Every row gives one point. The window is the flat piece filled in between its corners: a triangle in 3 columns, a solid with four corners in 4, and so on. A path goes straight from each point to the next, and from the last back to the first. After which points does the path pass through the window?
In the rows, zero is written as 128.

Window, 3 rows:
[[129 152  94]
 [177 173  95]
 [111 114 212]]
Path:
(1): [170 212 105]
(2): [166 147  99]
(3): [196 142 112]
(4): [127 217  77]
(5): [134 196  91]
(6): [196 132  43]
(7): [117  91 145]
(8): [ 86 148 197]
(9): [133 191 108]
(10): [127 115  90]
(11): [163 105 139]
(12): [141 162 172]
(13): [146 209  97]
(14): [173 145 118]
(15): [106  67 166]
(16): [129 184 190]
Through the window after points: 1, 3, 9, 13, 15

Window:
[[175 164  46  93]
 [ 46  89 196 159]
 [107 118 106 174]
 [133 132 155 167]]
Path:
(1): [108  42 131 159]
(2): [103  38 205 160]
(3): [ 73 183 117 195]
(4): [ 94 143 114 126]
(5): [138  89 141 142]
(6): [145 103 125 117]
(7): [109 188 182 240]
(8): [126 162  56 137]
(9): [188 106 119 101]
(10): [117  81 138 136]
(11): [ 96 148 134 191]
(12): [ 82 192 120 146]
Through the window after points: 4, 6, 8, 10

Window, 8 rows:
[[108 137 174 132 154 170 122 109]
 [181 175 155 133 148 192 116 138]
 [ 99  87 108  95 184 112 125 117]
 [153 100 197 110  55 123 150 117]
 [112 114  62 125  71  89 161  53]
 [ 98  64  93 233 197 123 178 113]
 [ 86 105 133 143 126 128 154 182]
 [ 98  63 171 173 132  70 100 113]]
Path:
(1): [101   7  71 177 109 155 163 103]
(2): [176  34  96 167 138 174 140 129]
(3): [ 88 148 149 167 138 114 152 123]
(4): [106 110 157 123 115  81 162 132]
(5): [123  62 146 142 104 138 133  98]
(6): [131 125  75 153  96 173  86 156]
(7): [144 133 183 127 151 146 149 115]
(8): [ 82 125 119 155 189  70 156 125]
(9): [104  61 108 166 122 126 156  98]
(10): [ 66  61  68 160 166 191 119 216]
(11): [134 132 225 142  95  33 150  59]
(12): [105 153 131 163 162  88 136 132]
(13): [106  42 109 115 173 152 140 101]
(14): [107  85  99 169 128 121 122  93]
(15): [104  82 141 183 157  82 176 115]
(16): [111 116 173 143 144 103 139 116]
Through the window after points: 6, 10, 12, 14

Window:
[[221 139 147 147 139  44  87 185 138]
 [149  48 134 132 115 140  55  91 107]
 [ 82 105 186 228  98 103 162 124 217]
 [ 25 116 162 170 127  66 105 140 206]
 [203 152 193  95  92  66 111 133  96]
 [ 35  59  76 143  62 192 157 113 178]
 [139 151 147 168 103 127  82 149  86]
 [209 135 158  89 162 169  81 123 109]
 [ 46  92  55 167 112 147 131  35 152]]
Path:
(1): [141 139 106 153 103 138  54 103 209]
(2): [168 168 140 126 111 115  84 102 175]
(3): [134  77 190 171 122 102 145 156 118]
(4): [ 62  88  72 101 114 152 153 143  32]
(5): [147 102 135 163 100 135 102  81 177]
(6): [124 141 113 132  60 137 105 109 148]
(7): [ 95  81 161 162 141 139 106 128 115]
(8): [155  87 118 149 145  53 179 188 117]
(9): [124 137 154 148  75 127  69 108 141]
(10): [184 125 130 124 113  91  55 135 147]
(11): [173 128 184 183 175  73 185 197 116]
(12): [ 75 120 122 138 172 121 140 119  40]
(13): [190 148 169 171  47 122  43 148 201]
(14): [138 115 126 161  58 133  90  80 231]
(15): [134 118 182 127 207  77  90 175  28]
(16): [ 84  90 145 118 125  91 145 120  73]
Through the window after points: 2, 10, 12
